Each row is a point. Before rounding, the points of a table are all equally far from one centre. They may lie mostly on one side of it. Where is the centre, to within rounding?

Points (7 x 3):
[[ 56 -11  13]
 [-15   6  20]
 [ 47 -33  -6]
 [ 54  20   0]
 [ 15  15 -41]
 [ 49   0 -32]
 [ -1  -9  32]]
Centre: [19 -2 -4]

Points:
[[-32  -4  47   7  17 -18 -20  45   7  11 -17  46]
 [-29  -8  34   2  29  19 -44 -15   3  27 -27  21]
 [-46  17  49  13  30  21 -36 -19  -7   1 -35  42]
 [ -1  -6  37  10   3  18 -42  14  -2  10 -19  53]
 [-56  21  33 -15  -4  39 -36 -11   1  13 -29   2]
 [-29  16  36   0  25  18 -41  10 -14   6 -44  42]
 [  0   4  45 -15   9  11 -27 -15   5 -17 -37  54]
 [-36 -19  36 -18  40  33 -35  16   0 -33 -34  33]
 [-42  20  55 -13  51  -1 -12  20  25   5 -13  44]
 [-28  -3  47   5  44   8   4 -14  -8  28 -10  37]
 [-24   7  63  15  18  -1 -32  39  21  16 -30  30]
 [-49  14 -17  41  28  21 -23  11 -17 -41  -5  46]
 [ -7  23  38   7  22  41 -30 -10  22  24 -32  31]
 [-35  -6  35 -40  29  26 -20  -7  16 -15 -40  32]
 [-29  24  20  30 -10  17 -64  30  25   3  -8  27]
 [-14  -6  54  25  15  10 -73  -6   6 -11  -1  14]
 [-38   5  34 -10  11 -25 -42  -6  15  -2 -47  27]
 [-49  24   3  54 -13  31 -18  -5   9   2 -41  22]
 [-47  15  18  44   5  -4   0  33   0  -4 -47  46]]
Centre: [-25  12  24  14  11  10  -5   6  12 -24  -3   6]
